Rows are points. To make a cloud, some directions were put in groups of two or more. Within a group, all points are equally far from the middle, so they leave a hole (a ring in 2 directions, a hollow ball in 3). The other directions are filled evenly. Then the cloud was stretched, turned, moved and blurred a little. How many holes are there, and how many directions does each take, smallest first?
In the rows, zero is written as 128.

Cloud (14 x 2)
[[ 99  86]
 [108 167]
 [101  89]
 [139 145]
 [113 132]
 [138 162]
 [164 106]
 [105 120]
 [144 176]
 [126 170]
 [ 72 148]
 [ 98  96]
 [ 97  94]
 [ 83  97]]
Holes: 0

Cloud (20 x 3)
[[138 176 116]
 [ 73 151 131]
 [129 189 120]
 [171 137 157]
 [169 149 167]
 [123 137 148]
 [ 67 107  94]
 [135 160  73]
 [125 200  97]
 [147 111 166]
 [120 196 108]
 [121 108 171]
 [129 182 102]
 [158 164 148]
 [149 130  98]
 [135 162 145]
 [121 147 135]
 [115 132 126]
 [156 168 140]
 [ 98 144  99]]
Holes: 0

Cloud (30 x 4)
[[115 131  57 145]
 [157 118 187 137]
 [113 149 100 120]
 [140 114  96 103]
 [137  79 105 176]
 [156 137 170 140]
 [132 100 162 150]
 [143 100 123 127]
 [107  89 129 173]
 [150 116 123  91]
 [118 142 159 166]
 [113 101 172 205]
 [ 96 152 119 132]
 [107 131  71 135]
 [ 75 139 125 136]
 [127 112  89 117]
 [164 101 116 179]
 [146 130 174 157]
 [ 81 110 107 157]
 [144 110 182 139]
 [130 134  64 111]
 [121  93 149 211]
 [115  93 102 155]
 [130 107 161 192]
 [115 133 155  93]
 [ 92 156 134 134]
 [118 155 113 118]
 [135 103 169 177]
 [157 102 106 190]
 [153  81 111 182]]
Holes: 1 (2)

Cloud (50 x 6)
[[ 89 140 173 121  85 129]
 [129 163  73 135 134 163]
 [135 106 176 155 102  84]
 [117 176 126 180 110 127]
 [115 116  62 143 112 121]
 [111 100 121 185 150 131]
 [118 103  66 128 136 145]
 [109 116 175 105  68 131]
 [120  83  91 153 128 153]
 [148  81 180  87 102 127]
 [126  93 113 182 151 142]
 [128 175 151 117 179 142]
 [108 140 123 132  84 177]
 [118 128  60 137 107 119]
 [118 148 159 170 164 152]
 [145  92  81 134 154 145]
 [104 123 143 118 118 190]
 [117 139 122  96 186 118]
 [160  98 138 149 121  69]
 [164 162 141 117 153  79]
 [150 129 129 171 139 181]
 [110  95 154  99 100  77]
 [174 161 131 128 168  92]
 [149  88 144  69 128 107]
 [182  98 158 161  99 119]
 [123 152 136  83 113  77]
 [148 160  78 143 158 158]
 [131 144 154 104  60 147]
 [173 153 140 113  75 143]
 [155 116 198 138 140 116]
 [158 120 133 155 135 186]
 [120 130 133 126 120 197]
 [159 160 160  71 135 137]
 [136 184 154 132 112  88]
 [ 84 100 133 149 159 117]
 [ 89 109 130 142 116  74]
 [144 157 113  97 146 181]
 [144  94 196 101 126 124]
 [114 152 129 110 127 191]
 [143 131 144 130  57 148]
 [132  91 171 103 116  79]
 [128  78  94 129 138 158]
 [147 115 145 175  76 116]
 [ 91 180 108 139 155 112]
 [ 83 103 143 140 110  85]
 [138 172 163 125 176 142]
 [187 149 136 119 129 172]
 [126 128 121 151 115 191]
 [168 152  94 132  99  94]
 [ 89 169 143 104  93 145]]
Holes: 3 (2, 2, 2)

Cloud (71 x 8)
[[175 129 140 125 127 110  76  95]
 [120 133 175  97 160  99 171 154]
 [117  76 156  96 139 123  99 128]
 [160 156 107 151 200 134 113 138]
 [103 169 156 114 117 118 160 103]
 [124 157 103 113 132 111 162 138]
 [190 147  99 170 187  74 118 147]
 [155 139  90 112 191 156 133 111]
 [167 156  91 125 106 155  66 126]
 [101 158 128 148 159 151 145 155]
 [112 152 125 121  99 133  65 105]
 [176 155 114 144 168 143 191 173]
 [120  80  99 102 137 128 108  92]
 [109 159 128  91  92  81 108 131]
 [140 124 182  90 138 117 109 165]
 [ 98  92 114 109 105 148  92 144]
 [200 135  96  86 163 100 130 151]
 [108 143  79 124 146 107  84  96]
 [130 175 177 161 180 118 157 124]
 [116 151 142 108  92 165  96 117]
 [ 51 145 144  97 148  82  91 148]
 [112 194 121 139 153  78 104 127]
 [137 145 100 131 139  71 126 185]
 [125 108 185 102 131 173 159 147]
 [146 112 114 124 160 156  99 158]
 [162 153 156 156 119 141 147  94]
 [148 105 144 102 111 149 107 153]
 [206 119  76 147 139 159  88 119]
 [157 167 106  96 134  90 120 169]
 [ 98 196 181 120 125 147 122  81]
 [ 94 153  96 120 169  81  76 136]
 [192 110 180 132 159 150 177 132]
 [125 153 119 126 108 171  87 108]
 [135 113 184 106 177 174 128 129]
 [147 128 141  96 174  61 158 129]
 [160  82 123 108 138 166 119 116]
 [131 113 113 163 124 137 160 100]
 [116 124 129 160 108 108 130 111]
 [116 147 144 168 132  90 112 136]
 [195 134 130 122 118  82 129 107]
 [224 183 108 153 194 117 157 124]
 [145 159  98 141 136  80 112 187]
 [133 126 155  79 161  67 155 115]
 [107 120 148  65 154  74 142 140]
 [153 154 155  91 159 106 174 148]
 [156 115  97 101 172  81 154 120]
 [111  84 110 102 101 118  83 152]
 [109 137  96 147 146 121 144  79]
 [157 145  94 103 152  99 106 186]
 [147 133 160 106 127 125  77 163]
 [ 85 141 117 148  98 116 105  97]
 [124 171 115  80 117  65  64 150]
 [170 147 134 103  81 144 104 143]
 [167 139 153 165 123  96 125 124]
 [132 129 144  72 138  86 151 127]
 [163 148 103  81 154 121 114 153]
 [104 178 184 110 172 153 116 137]
 [173 198 107 141 143 107 150 144]
 [146 155 124 122  89  68 119 119]
 [ 82 131 164 139 129 138  81 107]
 [144 123 197 126 118 161 182 114]
 [164 122 130 139 101 112 147 123]
 [147 139 162 154 113 154 164 122]
 [140 163 162 139 157  47 142 146]
 [ 78 125 178 124 124  95 119  59]
 [139 129 157 102 182  79 176 129]
 [153 136 164 128 158  99  65 134]
 [ 85 165 144  88 128 106 134 133]
 [148 112 161  82 116 121  78 102]
 [ 93  90  95  91  89 127  91 131]
 [117 160 171 108 155 148 116  66]]
Holes: 2 (2, 3)

Cloud (103 x 9)
[[ 91 114 145 184  83 140 134 123 161]
 [112 169 159 167  93 170 146  71 136]
 [128 201 108 117  80 162 142 124 131]
 [151 118 130 119  49 129  98 115  94]
 [174 127 129 165 172 123 153  94 119]
 [100 167 122 196  98 113  95 148 126]
 [138 111 153 135 128 158  70 116 149]
 [114 151 103 122  91 143 111  42 121]
 [119 102 168 159 158  95 152 149 113]
 [124 179 108 141 141 137 132 174 198]
 [125 141 218 155  95 117 102 121 129]
 [154 120 121 125  91 182 122 153  93]
 [115 119 132 108 105  73 174 144 123]
 [ 98 121 125 115  63 127 129 130 168]
 [ 79 151 136  78  82 117 134 138 153]
 [134 132  95 166  87 159 162  93 139]
 [141 100  82 115 137 138  96 197 155]
 [133 185 159 163 122 109 124 121 170]
 [125 146 181 179  62 166 130 118 115]
 [149 131 194 165 114 153 126  74 143]
 [139 181  93 132  58  84 105 132 121]
 [129 182 169 175 110 167 130  91 140]
 [128  95 110 111 167  95 151  92 134]
 [150 132 171 131  52 107 152 121 145]
 [115 146 128  97 148  88  76 155 125]
 [159 136  95 178 113 178 141 143 145]
 [163  99 111 143 102 137  94 114 124]
 [131 147 145 166  85  81 158 143 155]
 [139 154 138 153 123 120 177 188  92]
 [119 132  48 108 142 105 147 120 130]
 [107 131 130 114  88 171 154 162 105]
 [162 101 146 117  71 128  91 188 107]
 [196 118 132 162 151 138 119 129 136]
 [126 150 143 145  78 188 113 134 159]
 [100 160 128 110  99 148 120 102 206]
 [177 156  50 115 117 124  95 142 149]
 [ 93 116  79 147 116 121 135 147 172]
 [139 105 149  72 131 112 146 124 115]
 [141 119 106  85 135 133 177 126 150]
 [ 90 181 112 107 142 141 132 157 192]
 [148 186 162 178 100  77 142  73 101]
 [118 157  84  93 147  78 123 119 112]
 [133 133 160 221 129 102 115 138 124]
 [153 171 166 171 137 116  98  84 126]
 [120 186  86  86 145 121 153 128 152]
 [172 168 128 171 161 116 137  80 138]
 [137 102 153 151 129 106 131  68 180]
 [110 111 109 137 136 115 175  54 139]
 [ 88 156  90 119 136 119  97 179 117]
 [165 192 111 112  75  88 121 113 125]
 [168 107 142 150 160 164 144 128 109]
 [102 156 102 152 134 123 135 195  93]
 [ 99 114 161 102 166 112 104  85 126]
 [ 93 181 123 110 112 161 151 126 136]
 [128  89 149  84 141 115  93 134 145]
 [136 157 124 123 204 118 127 121 133]
 [103 116 159 201 111 119 152 120 167]
 [121 151  91 140 116  97  79 162 133]
 [ 93  86 119 118 119 130 106 157 116]
 [ 85 132  89 158 129  92 176  90 132]
 [165 129  93 134 113  87 128 119  69]
 [148 149 152 152 109  53 133 134 138]
 [132 144 116 185 164 148 169 128 123]
 [ 82 162 131  82 116 121 139 120 162]
 [141  84 135 103 177 139 124 117 117]
 [153 119 167 126 105 116 149  65 101]
 [153  87 151 123 141 125  93 128 153]
 [110 111 152  73 122 102 101 127  99]
 [130 164 166 178 114 166  90 115 132]
 [ 70 159  79 117 141  94 114  88 133]
 [106 116 177 103 164 124 106 119 129]
 [104 129 109 166  96 122 184  92 111]
 [110 148 108 144 159 127  67 146 154]
 [ 87 105 107 114 106 101 151 114 160]
 [ 94 157 115 153 141 124 102 123  77]
 [149 141 104 105 111  88 178 136 107]
 [106 138 145 170  31 141 127  92 108]
 [168 140 119  87  93 162  85 128 102]
 [119 133 152 185  86 169 161  89 117]
 [184 170 118 138 120 127  97 164  84]
 [ 68 104 134 130 124 139  99 119 108]
 [130  88 124 147 107  88  98  97 137]
 [172 170 120 136 148 112  99  82 137]
 [149 101 139 105 126 102 148  96  94]
 [119 128 168 207 141  77 113 146 119]
 [140 170 130 186 143 143 107 117  90]
 [147 149 124 115 180  96 116 158 175]
 [ 88 118 136 113  95 130 150 136 176]
 [138 129 145 227  86 111 120 133  84]
 [105 127 196 173  89 115  75 110 104]
 [156 133 150 115  99 132 137  52 134]
 [125 161  96 199 102 117  94 112 114]
 [148 187 131 120  77  91 116  82 123]
 [106 101 145 109 139 109 119  59 100]
 [ 96 126 182 106 139  94 106  99 144]
 [133 140 113 104 123  48 114 157 131]
 [ 95 180 191 200  99  84 129 123 136]
 [103  92 105 142 158 162 130 156 127]
 [ 87 131  79 142 118  65 139 116  92]
 [107 186 139 160  49 140 103 139 123]
 [137 169 105 160 131 129 144 146 198]
 [107  79 157 115 152 104 101 104 132]
 [ 81 175  81 125 146 121 138 140 183]]
Holes: 3 (2, 2, 3)

Cloud (99 x 9)
[[108 149  88 142 159 167  81 102  92]
 [121 121 176 141 193 122 136 123 172]
 [ 92 101 149 118 113 105 135 161 133]
 [136 177 101 136 157  88 128 166 113]
 [129 102 172 129 171 111 150 111 101]
 [154 148 116  99 144  86 165 166 117]
 [106 163 112 197 127 156 163 126 103]
 [ 80  73 125 145 142 146 159 123 120]
 [116  82 185 109 159 156 167 121 153]
 [144 110 108 134 165  91 157  89 166]
 [133  87 161 117 154 186 164 100 158]
 [142 103  90 172 155  84 134 112  86]
 [ 59 131 121 146 127 150 153 122 135]
 [109  79 111 104 111 114 194  96 132]
 [151 126 100 110 133 141 156  90  62]
 [141 112 100 127 100  65 106 135  89]
 [119 118 116 115 152 136 187 194 101]
 [112 155 178 143 149 150 110 111 177]
 [103 114  80  84 123  92 145 142 117]
 [115 115 125 167 116 145 147 174 137]
 [152 116  93 123 145 174 177  99 129]
 [158  70 156 106 125 124 159  62 159]
 [158 116 111 105 169 180 144 130 113]
 [122 138  76 149 128 154  95  84  84]
 [123 145  75  72 155 165 127 115  86]
 [133 102 146 152 106 190 119 142 179]
 [ 99  88  94 118 141 134 196  91 123]
 [ 91 142 120 108  99 177 162 142 138]
 [114 157  93 118 155 169  64 113 113]
 [123 104 132 117  91 123 149 191  95]
 [178 111 160 130 108  99 165 138 196]
 [148 138  96 110 125 113 198 154 128]
 [107 121 168 121 135 173 187 133 121]
 [104  59 117 124 132 144 182  97 139]
 [157 114 146  93  85  99 195 171 127]
 [ 75 149 149 157 136 129 121 123 110]
 [ 73 127 118  96 175 155 135 148 180]
 [104 117  77  81 133 135 104  94 111]
 [192 101 158 124 146 160 129 120 149]
 [107 109  75 163 152 162 146 167 114]
 [137 107 136 137 138 138  99 174 160]
 [ 76 122 109 126 177 203 156 128 122]
 [128  90  95 163 135  92 128  84 127]
 [ 91 137 107 182 158 173 122  94 109]
 [135 135 162 114 120  71 112 105 164]
 [178 143 154 112 126  97 127 160 118]
 [139 138 143  83 169 111 131  97 198]
 [141 155 115 167 190 177 135 132 132]
 [160 107 106  84 189  92 123 104 135]
 [153 115  57  86 149 106 173 138 127]
 [ 82 124 128 120 181 192 173 128 130]
 [146  82 102 103  94  97 115 152 100]
 [164 135 153 106 115 119 161 164  79]
 [108  95 108 111  83  87 138 112 146]
 [147  95 138  82 104  98 184 161 167]
 [121  84 138 168 115 129 145 158 161]
 [116 120  63 128 154 175 163 160  60]
 [171 111 131 165  89 133 145  84 116]
 [173  89 140 150 163 107 109 127 156]
 [ 95 112 134 108 146 186 115 127 121]
 [ 95  91 130 115 161 168 157 114 100]
 [122 130 131 110 115 155 188 188 115]
 [130 145 109  97 147 100 144  84  73]
 [156  93  92 101  69 158 128 116 156]
 [ 91 173 130 126 149 141  85 120 124]
 [111  78 118  92 137 128 115 113 108]
 [133  92 146  63 105  85 160 133 141]
 [132 169 109 158 142 165 132 116 177]
 [116 100 120 155 100 193 144 129 146]
 [123  96 114 162 140 104 129  76 159]
 [ 91 107 122 108 132 111 192 166 134]
 [131  88  75  92 165 114 171 102 147]
 [145 145  60 125 106 108 110 134 132]
 [154 158 104 107 111 130  73 147 142]
 [ 75 138  96 156 179 121 131 165 121]
 [ 84 111 122 106 136 174 165 112 176]
 [112  64 113 136 150 145 155 153 154]
 [ 69 103 102 163 128 134 162 105 135]
 [141 149 112 168 182 177 157 125 138]
 [153 105  69 146 148 112 100 121 131]
 [110 140 113  92  71 155 139 132 127]
 [ 92 108  73 102 159 107 138 142  65]
 [123 111 149 116 179 118 186 152 179]
 [163 160 130 107 117 124 159 140 148]
 [138 125 110  74 146 140 146  79 154]
 [152 130 119 119  91 145  85  73 175]
 [140 111  60 104 166 202 143 118 134]
 [ 82 175 145 163 145 116 147 113  99]
 [157 125 103  67 152 178 114 142 127]
 [107 164 117 128 132  82 105  95  82]
 [111  91 114  94 115 161 123  84 202]
 [152  89  70 113 152 178 165 138 144]
 [156 112 145  97 132 102 170 180  97]
 [165 103 156 179 123 128 168 139 132]
 [165  96 158  88 116  76 139  77 154]
 [166 110  80 137 193 104 115 101 164]
 [107  93 116 139 153 151 143 172 181]
 [103 166  80 129 112 143 121 167  61]
 [165 109 124 133 165 137 179 142 197]]
Holes: 3 (2, 2, 3)
